Every row gives one point. Each copy is the shape, with its points in the same order, turned, moved and blurred by noise. Is it also mirrored, or only turned?

Shape (9 x 3):
[[ 33   5 -13]
 [-29 -14 -26]
 [ 16   6 -20]
 [  8  -9  26]
 [ 25 -14  23]
 [  5   6 -12]
 [ 48 -52  -7]
 [ 23 -31 -13]
 [-23  15 -12]]
Copy 1 (9 x 3):
[[  1 -20 -31]
 [  1  40   1]
 [ -5   0 -28]
 [ -5 -20  19]
 [  5 -33   8]
 [-10   3 -16]
 [ 56 -30 -11]
 [ 31  -7 -11]
 [-28  26  -5]]
Copy 1 is: mirrored
Copy 2 (9 x 3):
[[ 25  -2  -3]
 [-32 -26   4]
 [  6  -8  -7]
 [ 15 -14  40]
 [ 31 -18  32]
 [  0  -2   5]
 [ 50 -60  -1]
 [ 23 -37   0]
 [-23   5  16]]
Copy 2 is: only turned
Copy 3 (9 x 3):
[[ 30  10 -16]
 [-29 -23 -18]
 [ 11   5 -25]
 [ 13  -7  26]
 [ 29 -12  21]
 [  1   5 -13]
 [ 58 -43  -9]
 [ 24 -34 -20]
 [-23   5 -13]]
Copy 3 is: only turned
Copy 4 (9 x 3):
[[ 32   7  -6]
 [-26 -17 -24]
 [ 17   5 -16]
 [  1   5  29]
 [ 17  -1  32]
 [  3   8 -11]
 [ 45 -44  19]
 [ 22 -27   3]
 [-23  14 -20]]
Copy 4 is: only turned

Shape (8 x 4):
[[-10 -13 -17  35]
 [ 10  -3 -23  35]
 [-12  -8  30  33]
 [  1  60  16 -44]
 [ 10  -5  20 -10]
 [  4  53   3  35]
 [ 54  -6  17 -37]
 [-10  -3  19  -4]]
Copy 1 (8 x 4):
[[ 10  31   9  32]
 [ 13  23 -12  41]
 [ -6  13  42  17]
 [-26 -45 -14 -50]
 [ 22   1  19 -14]
 [-26 -24  -1  31]
 [ 52 -35   4 -26]
 [  7  16  20 -15]]
Copy 1 is: mirrored
Copy 2 (8 x 4):
[[-26   6  43  34]
 [-13  24  43  34]
 [ -2 -30  21  40]
 [ 13  21 -49 -19]
 [ 15 -10  18  -1]
 [  7  29 -16  53]
 [ 47  13  24 -33]
 [ -5 -16   8   2]]
Copy 2 is: mirrored

Shape (11 x 6):
[[ 24 -19  14  20   4 -36]
 [-27   4  23   7  18   0]
 [ 22  -1  23 -13  21 -10]
 [ 24   4  16 -12   7  -7]
 [ 22 -12  31 -13 -12 -21]
 [-27 -13  -8 -12  22  -1]
 [-17 -18 -60  -4  -5  -2]
 [  7   7 -19  -9  -4 -11]
 [ 22 -18  18  15  -2  -2]
 [ 23   2  31 -13  20   0]
 [ -1 -16   8  -9   7  -6]]
Copy 1 (11 x 6):
[[-16  -4   2 -17 -43 -27]
 [-45   6   9  -6  16  -9]
 [-10   8   0 -43  -5  -8]
 [ -1  11   2 -31 -10  -4]
 [ -6   3  28 -34 -30  -4]
 [-20 -20  13  -2  33 -12]
 [ 23 -29   9  38  24 -25]
 [ 15   8   9   4   1 -17]
 [-14  -1  -2 -14 -29   3]
 [-15  13  -2 -44  -2   2]
 [ -9 -10  12 -15   1  -5]]
Copy 1 is: mirrored
Copy 2 (11 x 6):
[[ 24  -6   1  22   9 -38]
 [-24  15  12   7  28   1]
 [ 20  -6   6 -13  35 -13]
 [ 23  -2   5 -16  19 -13]
 [ 21 -11  22 -15  10 -34]
 [-33 -15 -14  -6  23  -3]
 [-26 -27 -52  -5 -20   1]
 [  4  -3 -26 -20  -2  -9]
 [ 23 -14  17  11   5 -10]
 [ 25  -7  14 -15  40  -8]
 [ -5 -18   0  -6  17 -10]]
Copy 2 is: only turned
Copy 3 (11 x 6):
[[ 14   3  19  39   7 -26]
 [-28   9  34  -7  19  -1]
 [ 20  -3  17   2  26  -5]
 [ 22   6  10   2  13   1]
 [ 31   2  25   6 -10 -12]
 [-32 -23  13  -8  10  -4]
 [-41 -27 -34  14 -16   9]
 [ -5   2 -18   1  -2  -1]
 [ 11   1  24  33   2   8]
 [ 23   0  25  -2  26   4]
 [ -3 -14  19   3   2  -1]]
Copy 3 is: only turned

Shape (13 x 8):
[[-41  -5  -3  -8  16 -18 -26  25]
 [  8  12  60 -11 -11  22   2  23]
 [  7   4 -14  28  23  -3  -5 -33]
 [ -6  43 -35 -19 -18  -5  12  -4]
 [-34   9   9 -20 -41 -11  11  17]
 [  8  -5  13   8  37  10 -32  30]
 [-48  19  33  -5  15  14  16 -12]
 [ 33 -14   0  -6  10  -9  11  -7]
 [ -4  -2 -15  12  14  -5 -10  37]
 [ -4 -16  12  28 -18 -45  -6  21]
 [-17  -7  35  27 -11  41   0  13]
 [-10  -4  29 -17 -18   7 -40   0]
 [ 11  -3 -14   8 -41  10   9  -8]]
Copy 1 (13 x 8):
[[-34  -4  -4 -17  -7 -20 -26  27]
 [  9  21  47 -50 -13  22  18  22]
 [ 10 -10 -10  11  30   6  -2 -24]
 [ 14  11 -47 -24 -26 -14  13 -13]
 [-15  -1   9 -29 -55 -20  18  18]
 [  0   6   6 -21  31  18 -24  35]
 [-44  31  13 -17  -3   3  22 -11]
 [ 29 -23   1 -26  25 -10  12  -9]
 [  5  -3 -15  -2   6  -4 -10  39]
 [ 21 -20  27  18 -19 -29 -12  25]
 [-13  -1  28  -8  -8  44  21  20]
 [ -8 -15  16 -41 -28  21 -23   3]
 [ 21 -23 -11  -5 -35  17  25   1]]
Copy 1 is: only turned
Copy 2 (13 x 8):
[[  2  -2 -32  -9  24   5   0  37]
 [ 14  18  53   0 -17  10   8  27]
 [  4  13 -14  31  36   4   5 -35]
 [-16  28 -22 -26 -14 -22  17 -33]
 [-11   5 -15 -18 -25   8  39  28]
 [ 13   9   7  17  29  -5 -37  22]
 [-22  12  23 -11  35  32  27  15]
 [ 22 -19  11  17   5 -16   1 -30]
 [ -7   3 -15  17   9 -22 -15  20]
 [ 21  -3 -23  35  -7 -15  30  26]
 [-18   9  32  35 -10  32  -5  25]
 [ 33  10   1  -2 -11  40  -7  20]
 [-10   2  -8  18 -38   4  15 -22]]
Copy 2 is: mirrored
Copy 3 (13 x 8):
[[-39  -7   0  -5  10 -14 -28  32]
 [ 15   2  50  10 -28  20   5  18]
 [ -6  -7 -16  32   0 -22 -14 -38]
 [ -8  41 -31 -21  -2  -1  18  -7]
 [-29  11   8 -24 -34  -2  18  31]
 [  5 -21  11  27  23   5 -35  17]
 [-46  12  40   7  -4   8   2 -12]
 [ 25 -16   8  -5   0 -25  14 -18]
 [ -3 -15 -14  18  17  -4   2  28]
 [ -5 -22   2  26 -25 -50   8  35]
 [-14 -30  21  32 -35  34   0   4]
 [ -7  -9  21 -11 -36  -1 -37  18]
 [  5  -9 -26  -4 -44  -6  20  -9]]
Copy 3 is: only turned
Copy 4 (13 x 8):
[[ 12  -4 -47  -2  -6   5 -19  15]
 [ 44   3  20  -8 -33  18  28 -11]
 [  4  -1  -2  20  48  13 -11 -22]
 [-23  31  17 -36  19  -6 -19  -4]
 [-27   1   2 -17 -40  -4   0   8]
 [ 57   2 -13   7  10  28 -12   6]
 [  3  25 -26  -2  -4  19  35 -31]
 [ 20 -27  21  -9  29   0   9   2]
 [ 20   8  -9   9  12  13 -12  33]
 [  8 -21   8  34 -15 -26  -2  29]
 [  8   7   1  22 -26  55  24  -4]
 [ 20 -13  -6  -5 -32  14 -28 -23]
 [-23  -9  43  -1   2  24 -11   1]]
Copy 4 is: mirrored

Shape (13 x 9):
[[ -2  19  48  -4  -9 -26  16 -27  11]
 [-12   8  -5 -22   5   5   2   7 -12]
 [  5   8   1  -1  16   1   8  12  -1]
 [-10  -5 -13   7  -3   7  13  14 -13]
 [ 13 -34  32  14  20   4   7 -12   5]
 [ -2   6  -4   1   3   5   1  19  15]
 [ 16   2 -31 -11  -3  10  17  -5   2]
 [  9  -3  -5  -8  -1  -8   5   8  -9]
 [ 12  18  -4   9   0  13   6  14 -11]
 [-16   4 -16  -3  16  15  19   6  -7]
 [  8   5  -8  -8  18  -7  17   2 -13]
 [ -2  22  52   0  -5   6  -8 -11   5]
 [-12  -5 -18   8  20  -3  -5  -8 -10]]
Copy 1 (13 x 9):
[[ 20  10  41   1 -10 -19  15 -25  29]
 [-25   4   5 -17  -6  10  -3   3   1]
 [ -5   2   4   2   3   5   3  17   4]
 [-26 -13  -8   7 -16   6   8  10  -2]
 [ 21 -31  31  21   6  21  16  -1  -3]
 [ -7   2  -6  13  -6  10 -12  12  13]
 [  0   8 -25  -7 -20  20  12   5  -7]
 [ -3  -7   0  -7 -11  -1  -1   7  -7]
 [-14  14   0  14 -10   1   5  17 -11]
 [-29  -3  -8  -3  -1  18  16  13   8]
 [ -5  -2  -2 -14   1   1  16  15  -3]
 [  0  20  51  19  -3  -2  -3 -16  13]
 [-18 -14 -12   2  16   6  10  -7  -6]]
Copy 1 is: only turned
Copy 2 (13 x 9):
[[ 15   5  59 -18  -1 -30   8 -13  19]
 [  1  11   0 -16  12  -4   7  -1 -20]
 [  9  20   3   1  15  -2   4   6   7]
 [ -3   0 -11   9   0  -8  16   0 -13]
 [-27  17  20  11  -1  -2  13 -26  32]
 [ -1  -4   1   4  11   5   3  21   5]
 [ 11 -13 -20 -12   9  10   3 -10   5]
 [  2  10  -7  -7  -4  -3   1  -1   1]
 [ 21  11   2  14  -1   8   3   4  -9]
 [  4   0 -14   5  27  -8  17  -6 -12]
 [ 13  17 -11  -7  12 -12   6 -10   5]
 [  5  21  60   0   5   5   5  -4   2]
 [ -9   5  -9   8  19 -16 -14 -16  -4]]
Copy 2 is: mirrored
Copy 3 (13 x 9):
[[ 16  27  11 -33 -10 -15  20 -29   8]
 [-12   9  18  17  12   4  -7  -7 -16]
 [  8  20   7  13  14  12   1   7  -2]
 [-14   7  -4  27   3  11  10   7  -9]
 [ 16  -9  -6 -26  15  25  26  13   8]
 [  0  16  10  19   1  13  -6   9  13]
 [  0   9 -16  29   7  28 -15 -17  -7]
 [  7   4  -2  15   5   3  -4   1 -11]
 [  4  27   2  19  -7  20  -2  12 -14]
 [-19  18   4  27  22  21   7  -3  -6]
 [  6  18  -6  16  23   8   1  -5 -16]
 [  8  26  32 -33 -18   6  10  -3   0]
 [-23  13 -13   6  23   9  -5   9  -4]]
Copy 3 is: mirrored
Copy 4 (13 x 9):
[[-19  34  21 -10 -19 -22  39 -20  12]
 [-14   5 -13 -25   2  12   6   8  -8]
 [  3   9   1 -12  18  -4   7   3  -1]
 [  0   7 -19   2   9  10   4  15 -18]
 [ 14 -14  27  11   5  -4  17 -25  -6]
 [  2   2   2  -3  13  -1   5  26  10]
 [ 18   2 -33  -8   9   6   4   0  16]
 [ 10   4  -9 -17  -2  -3   4   3  -8]
 [ 11  25  -1  -9  14  11  -4  12  -6]
 [-12  -1 -21  -3  25  14   6   4  -5]
 [  3   5 -15 -20  20  -8   7  -7  -8]
 [-19  26  40 -14 -14   7  16  -7   9]
 [-10  -5 -11   1  12 -10 -19  -6  -9]]
Copy 4 is: only turned

Shape (15 x 11):
[[ 15   9  10  12   4 -18   5  19  27 -22 -12]
 [-20 -24  19  18 -10  -3  12 -16  14 -25   2]
 [ 31  33  -6 -19  17   5   5   6  14  17  24]
 [  5   3  20  -5  18 -14  -2  11 -16 -22 -12]
 [ 19 -23  14  26 -14 -12  17  -4  28  36   5]
 [ -2  -6  -2  22  27  22   0 -19   8  38  16]
 [-25  -6  31  -5 -16  35   9   8  37 -17  -9]
 [  0  18  -1  14  -2  -1   6  -6 -11 -16  17]
 [-17 -23 -12 -11   1  -9   5 -36 -17   6 -29]
 [-18  29 -13  -4  33  -3 -18 -16  24 -16 -11]
 [ 24 -14 -11  25  34  39 -17 -23   3  12 -26]
 [ -7 -10 -14  27  27  29  21   5 -10   2  16]
 [-13  23  -6 -14  35 -11  23 -24  -4 -22  -1]
 [-28  27  -7  25  -9  16  27 -20  -8  23  11]
 [ 30  -9 -14  -3   4  -8   0  20 -17  18  28]]
Copy 1 (15 x 11):
[[ -3  -5  11   5   3 -29   9  17  26 -22 -11]
 [-24 -20  18  -8   1  -2   2 -28  -3 -31 -13]
 [ 20  26   5  -8  21   3  25  15  24  21  27]
 [ -5  16  27  -3  16  -8   8  20 -15 -25 -12]
 [ -2 -31  31 -10  -2  -8   0 -18  27  32 -18]
 [ -8  -4  10  16  30  28 -11 -24   6  31   6]
 [-48 -17  12  15 -17  -6  39 -17   3 -18  14]
 [ 12   7  13  -5  -3  22  -2   0   7 -21   1]
 [-12   5 -10 -16  11  11   5 -20 -38   3 -43]
 [-18  35 -31  13  23  -7  -1  -3   8 -18   2]
 [ 13  -2   2  55  21   5   0 -21 -23  21 -11]
 [  4 -26  10  17  29  44   3   0  -5  -6   5]
 [ -4  29 -10 -11  37  21  17  -5   0 -30 -16]
 [-17   6  -6  -2  -7  60   0 -11  18   5 -15]
 [ 27 -10  23 -23  16   9  -2  26  -5  20  15]]
Copy 1 is: mirrored
Copy 2 (15 x 11):
[[ 25  15   8   7   7 -25   3   6  -6 -33 -16]
 [-11 -19  31   4   2 -14  14 -21  -2 -24   6]
 [ 30  37   0  -2   9   6 -17  21   6  19  18]
 [ 11   3  11 -20  20 -18 -10  -5 -32 -13 -14]
 [ 33 -19  25  32  -8 -19  20  -3  14  20   1]
 [ -6 -10  16  35  18  16 -12  -3   1  38   6]
 [-18  -9  37 -15  -1  17  13  11  30 -28 -15]
 [  6  19  13   1  -3   5   1 -19 -28  -7  14]
 [-13 -25 -16 -12  17  -9   6 -42 -10  12  -6]
 [-25  30 -15  10  21  -1 -22  -8  -2 -18 -10]
 [ 12 -25   0  28  42  28 -27 -18  -4   8 -25]
 [  3  -7  14  24  32  32  17   6 -26   3  15]
 [-10  37  -5 -14  42  -6   4 -23 -15  -5  13]
 [-15  20  12  10 -10  31  27 -23 -14  27   1]
 [ 40  -9  -4   1   3  -1  -6  18 -27  20  31]]
Copy 2 is: only turned
Copy 3 (15 x 11):
[[ 15   3  14  16  -1 -12  19  10  17 -14 -14]
 [-29 -24  -6  15  -5 -16  14 -24   7 -25   6]
 [ 29  22  12 -21   6  -2  25   3  -1  30  26]
 [  8  -2  12   2  16 -26   4   8 -23 -22  -8]
 [ -1 -28  24  16 -11  -1  16 -38  14  38   1]
 [-23   6  -3  -9  26  -8  14 -38   0  41  12]
 [-40  -9  16   0  -1  30  18   1  12 -27   6]
 [  3  16 -14   6 -10 -18  10  -9 -18  -6  12]
 [-16 -41 -24 -35   9 -26   5 -17 -17   0 -14]
 [-10  29 -14 -32  15 -29  16   4  22 -10  -7]
 [  6  -1 -17 -19  57   7   0 -44   8  13 -14]
 [-17   4 -27  17  33  -1  30 -20 -19  20   9]
 [ -1  10 -16 -29  10 -41  46  -2 -13 -17   6]
 [-27  18 -21  -7 -20   0  27 -30 -27  23  -1]
 [ 26 -12  -3  12   9 -15   0   5 -18  36  25]]
Copy 3 is: only turned

Shape (16 x 12):
[[-26  10  -3 -36 -15 -27   5  10 -16  10 -11  20]
 [-25  14   4  12  10   5   4   6  -6 -13   4   4]
 [ -3 -24   8  10 -23   0  26  -1 -22   5  12  -8]
 [ 26  20  25 -19   0 -14  27   8  -1 -13  23 -29]
 [  1  13  26 -17  -8   9  35  16  -9  14 -16   2]
 [ -6  30  -5 -15 -18   3  27 -12  -2   2  -3   3]
 [  7 -17   6 -24  -8 -25  29   6  10   5   2 -24]
 [-25  12 -10  13  12 -14  24 -11  -5  33 -18 -35]
 [  8 -18 -15  11 -12  26   8  -8  14 -13 -13  19]
 [  7  14 -22  -7  16 -28  -4 -15 -10  12 -17 -16]
 [ 27  -8  17   9  28 -18  24 -28  27  33   1 -16]
 [ 17 -26  -9 -38   8  26   1 -18   0  33  25 -34]
 [  3  16  24   9 -11  -3 -21  -9   6 -11 -17  11]
 [ 12 -10  18  11  21  26  -1   4 -28  12  30 -18]
 [ 18 -15 -17   2  25  25   5   1   9 -16   5  21]
 [ 30  24  25  19  11  -6 -14  22  15  22  32 -23]]
Copy 1 (16 x 12):
[[-13   1   1 -27 -16 -28 -32   1 -24   0 -18  30]
 [-16   2   8  16   6  -4   0   3  -7 -18  -3  11]
 [  1 -27 -11   2 -36  -5  -4  14  -7 -14   5 -13]
 [ 21  16   4 -35   1 -11  22  14 -10  -9 -11 -30]
 [-21 -13   9 -25 -20  -7  14  21  -9  -3 -34   1]
 [-26  12 -19 -13 -18  -7   9  -5 -19   4 -18   4]
 [ 17  -7 -17 -24 -15 -26  -8  21   9  11  -9 -14]
 [-34 -11 -10  18   0 -38 -18   2   1   5 -25 -31]
 [ -2 -21 -30  14 -13  28   7   2   6   7 -10  24]
 [  0  -7 -22  -1  18 -18 -26 -19 -15   7 -32 -16]
 [ 12 -25   7   0   0 -17  15 -21  23  35 -24 -37]
 [-10 -19 -15 -36  -5  26 -29  -3  21  21   6 -44]
 [  9   5  -1   4 -10   7   3 -24   7 -23 -33  19]
 [ -4 -26  21  -3   2  27  -6   4  -3 -20   5 -36]
 [  5 -24 -10   8  19  35   9   5  -2  15   1  17]
 [ 25  19  40   8  -3  19   0  -2   1   4 -30 -41]]
Copy 1 is: only turned
Copy 2 (16 x 12):
[[-29  13   5 -30 -32 -15  -6  23  14  17  11  -8]
 [-30  15 -15 -17  14   3 -14   9 -28  -4  16 -12]
 [  9 -16  19 -19   2  -6  -3   8 -32   9   7   0]
 [ 24  23  22  -2  25 -24  -6  -2  -3  -9  22 -32]
 [  8  39  24 -26   6   9 -14  15  -5  12   8  -4]
 [-12  36  12 -16 -17   4   2 -17  -9   9  19 -21]
 [ 21  -7  16 -10   2  -5   2   9   8   7  -4 -34]
 [ -5  24 -13 -10   8   2   7   8 -29  60 -14 -36]
 [ -5   3 -11  -3  -2  32  19  -8 -18 -13  -5  16]
 [ -5  18 -29  -5  -5 -29  13  -9  -1  26  -7 -26]
 [ 19  15  10  18  40   6   6 -18   8  42 -14 -19]
 [ 47 -18 -16  -3  -6  13 -19 -21   3  35  25 -20]
 [-24  33  -5  -6   0  -6 -24  -5  -5 -16 -21   5]
 [ 19   2 -18 -10  41  -5 -28   0 -23  21  31   8]
 [  1   3 -26   2  23  23  21  -4  -2  -7  17  16]
 [ 16  30  -5  50  40 -23 -28   4 -13  14  15 -10]]
Copy 2 is: only turned

Shape (18 x 12):
[[-12  25  13   2  13  17 -25 -15  12 -13  -2  15]
 [  3  -8   5 -27  13  11  15 -18  12   1 -14 -28]
 [ 12  44  11  -4  14 -20  -3  -3  -1  -1 -25  11]
 [ 10 -20   7 -19  17  13  16 -18 -10 -44 -23   3]
 [  1 -21  12   2   1   3  14  -6   3   2   2  -2]
 [-20 -14  11   2   6  -5 -10   4  12 -18  -3  14]
 [ -1 -10   2  -7   3  -2 -26 -22   4   0   6   2]
 [  8   1 -19  16  12   7  13  -6   6  -9   8  -6]
 [ -2   2 -21   7  13  -2   4 -15   1  14   5  -4]
 [-24 -26 -11   6   6  -5  13  -7 -31  13  -8  13]
 [  7  23  -2 -21 -10  13  14   3  -1   5  10  -2]
 [ -7  -7 -22  -5   8  -3 -19 -19   5  15  -1  15]
 [-12  24   5  11  15  -5  -9 -11  -2  13 -10  -5]
 [ 11   1  13  -7  -5   9 -26  19   1   5   7  14]
 [-23 -21  -3 -14 -60   8  15 -20  -3 -52   7   0]
 [  7 -21 -40  -5   0  15  14 -12   6  -3 -22   7]
 [-21 -18   2  -9  -8   7 -47   2  -1 -13   5  -6]
 [ -6  -4 -11  -9  17 -14   5   0   8  -7   9   7]]
Copy 1 (18 x 12):
[[ -2  18  21  30   1  15 -23 -23  -2  12   5   0]
 [ -2  14 -19  20  10   3  21 -12  23 -11 -16 -23]
 [ -2  34  21   1 -19  -7 -12 -18  -6 -11 -26  15]
 [ 32   3   1  35  25  10  29 -22 -10 -19 -18  -1]
 [  2  -8  12   9  12  -4  22   3  10   0   1 -12]
 [ -1 -21  23  18   6  20   2 -13   8   1  -2   6]
 [  0 -11  -2  18  11  -9 -14 -20  12   6   6  -2]
 [  0   6   2  27 -14  -8  23  -1   1  -5  20   3]
 [-15   5  -8  20  -7 -16  12   1   7   6   8   9]
 [-17 -21   0  19  23 -11  18  22 -11   6 -12  15]
 [-13  20  -8  -8  -5   8  10  -7 -15  -6   7 -18]
 [ -7  -7 -15  14   4  -7  -8  -5   8  19   4  19]
 [-21  16  14  23  -9 -11 -11  -2   7   2 -10   3]
 [  3   0  15 -11  12  10 -22  -4   2 -11  19  -1]
 [ 19 -50  -6  21  -7  22  20 -19 -43   6  -7 -43]
 [ 20  -5 -31  23  -3   7  24  14  -1   5  -1  13]
 [ -7 -31  -1  25  15  15 -33 -13   6 -10  11  -7]
 [-13  -6   2   9  -2   3  18 -20   7  -4   3  16]]
Copy 1 is: only turned
Copy 2 (18 x 12):
[[-14 -14 -11   9  37   9 -15 -23   8  12 -17  -7]
 [ 10  15  -6 -34   8   3 -25  -5   0  -2  14 -20]
 [  4  10  -8 -10  30 -27  10 -29  -6  11 -25  18]
 [  9 -15   3 -27  29  14  14 -22  -5 -19  29 -20]
 [ 10  -8   3  -4 -10  15  -4   4  -4   7   4 -11]
 [-10 -34  -4  -7   5   5   8  -4  16  10  -2  -9]
 [  1 -23  -6  -1   9   3 -31  -8   4  10   9   7]
 [ 12   2 -12  14   8 -14   0   1   3   4  17 -23]
 [ 12   2 -28   8   3 -10 -13   1  -4  12  12  -7]
 [  7 -22 -35  -1 -19  11  15   5 -19  -4  14   4]
 [ -4  29   2   6  18   2  -4   5   3  -2   3  10]
 [  7 -15 -36   4   3   1 -19  -6  13  15  12  14]
 [ -8   1 -24   3   8 -13 -13 -16 -10  11 -24  -3]
 [ 10 -14   4  14  17   9 -10   7  17  -4 -21  18]
 [-43 -10  30   6 -17  14   8 -23  13 -21  51  -2]
 [ 22   8 -27   1  -2   8   7 -15  25 -11  34 -12]
 [-17 -41  -7   1   4   3 -31   1  24 -15   0   6]
 [  2 -12 -17  -8  14 -10   6  13   5  11  12   2]]
Copy 2 is: only turned

Shape (16 x 12):
[[  8 -15   1  14   4  32 -11 -24 -23 -31  -3 -15]
 [ -5  10 -14   0   1  -5  12 -26 -16  30  29 -10]
 [  1   9  -7  -7  28 -15   8  -3  -4  12  -1 -19]
 [ -1   0  18 -20   6  18 -22   1  18  -1  -5  19]
 [ 12  -6 -10 -32  -3  35   4  12  27 -21 -13   7]
 [ 23  10   2  14  -5  20  28 -17 -22 -20  -6 -13]
 [-17  13 -32   7   2  17  17 -29 -13  10  -9 -21]
 [ -3  -1  22 -33  -6  20 -19  30   8   3 -40  26]
 [  1  29 -15  16  15  -2 -12  -8   8  24   7 -26]
 [-12  -9   5  -5 -14   1  -5   3  16 -22 -22   8]
 [  3  -1 -25   9 -15  25  18  -8 -31   2  14 -54]
 [ 13 -24  -3 -25   8   5 -16   4   3 -11 -26  12]
 [-14  36 -20 -14   6 -10  -2 -11 -20  -2  19 -24]
 [ 10  19 -39  19   1   3  -2  -7 -27   6  14  -5]
 [ -7 -26  11  -7  -2  22   0  32  16 -23 -13  18]
 [ 26 -14  -6   9 -32  14   0 -21  -9 -24  -7 -22]]
Copy 1 (16 x 12):
[[ 12  -3 -12 -21  41  17 -19   6 -13 -41  -8   1]
 [ -8 -15  -9  -4   7   5  10 -19 -17  19 -12  12]
 [ -8 -15   2   6  18  -8   2  10  12   9   0   4]
 [-17 -11 -15 -34  -7  19 -18   9  29 -21  10  -8]
 [  4   6 -36 -39  -8   4  -8  39  16 -27  20 -10]
 [ 18  27  -6 -10  27  17  13  10 -11 -20 -12   4]
 [ -2  -6 -19   3  11  -3  -5  19 -23   1 -36  12]
 [-33  -1   2 -29 -24  24  -8  38  30 -32  12 -36]
 [  7  -6   5  17   2   2 -24  -1   6  17  -6  14]
 [-11   3  -9 -21  -9  -7  -4  16  18 -52  -5  -5]
 [ 41  -8  -4   3  15  -1   2  12 -47   2 -19  -4]
 [-20  -8 -20 -20  13  -1  -3  19  16 -37  17 -29]
 [-10  -4  18  -9   7 -14 -14   4 -22  16   2  19]
 [ -1   7 -10  25  13   6 -12  -3 -32  -4   5   8]
 [  0 -15 -15 -23 -14  17   5  35  18 -60  22  -6]
 [ 24  22 -14 -20  20  -4   1  -7 -14 -36 -15 -19]]
Copy 1 is: mirrored
Copy 2 (16 x 12):
[[ 16  36  16 -13   7  -4 -20   2 -13 -30  -5 -20]
 [-13  20 -16   1  20   6  14 -29  -9   5   2  24]
 [ -8   7 -17  14  -1  14 -11 -13  -8  17  -8   4]
 [  7  -7  34 -10 -22  21   0  -5  12   7   8 -11]
 [ 30  -9  13 -36 -25  -2   1   6  19  14 -15 -15]
 [ 26  38  -1  -8  -1   3   8  11 -31  -7 -18  -1]
 [ -8  34  -4  -2   9  -9   4 -20   4  -2 -39  18]
 [  4 -18  56 -13 -40   3  -2   6  -1  36   0 -14]
 [-16  36 -18  16 -15  14   0  -5  19   9  -3  20]
 [ 15  -9  26   4 -26 -13   6   1  10  -6 -10 -19]
 [-12  50 -31 -27  -1 -25  -6  -9 -21  -8 -15   5]
 [ 25  -7  25  -5  -9 -12 -17  -1   6  20   2 -19]
 [ -8  11 -17   0 -15  10  -7 -25  -8 -13 -10  36]
 [ -1  34 -10   2   9 -10  -4  12  -3  -8   0  42]
 [  6 -21  24 -19 -23 -10   2  26   2   3  -4 -32]
 [ 36  43   4  -8 -12 -27   3  -6 -11 -10   5 -14]]
Copy 2 is: mirrored
Copy 3 (16 x 12):
[[ 23 -13  12  24 -13  41 -11 -22 -17 -29  -5  13]
 [ -2   8  23   1  25 -13  -3 -31 -25  -2  20  -1]
 [ -1 -17  -3  11  36  -9   8 -11 -14  -8   0 -13]
 [ 10 -11  -3 -23  -1   4 -18  -1  24  -7 -12   1]
 [ 18  -9 -20 -23 -12  25   6 -34  26 -16  -5 -15]
 [ 28  -1  26  19  -3  18  13 -28 -18 -39   1 -18]
 [-14  16   3  25   9  18   2 -30 -33  -4  -7 -16]
 [ 16 -16 -17 -29 -37 -11 -10  12  27  -5 -19 -17]
 [ 13  18 -11  25  45  -9 -11  -6 -10  -5   0 -12]
 [ -1 -12   5   7 -22  14  -1  -2  34  -8   2 -13]
 [ 27   2   0  33   6  18   1 -40 -46  -5  32 -21]
 [  8 -29 -18  -5 -17  -1   1 -16  24  -8 -17  12]
 [-18  -6  -2  16  29  -6 -21 -21 -22 -28  25 -24]
 [  6  24 -10  27  16  -8  -2 -21 -24 -36  16   8]
 [ 15 -15 -12 -19 -28  25  11  11  25  -7   6  -2]
 [ 36  -6  18  35 -16  17  -3 -41   7 -18   7  -3]]
Copy 3 is: only turned
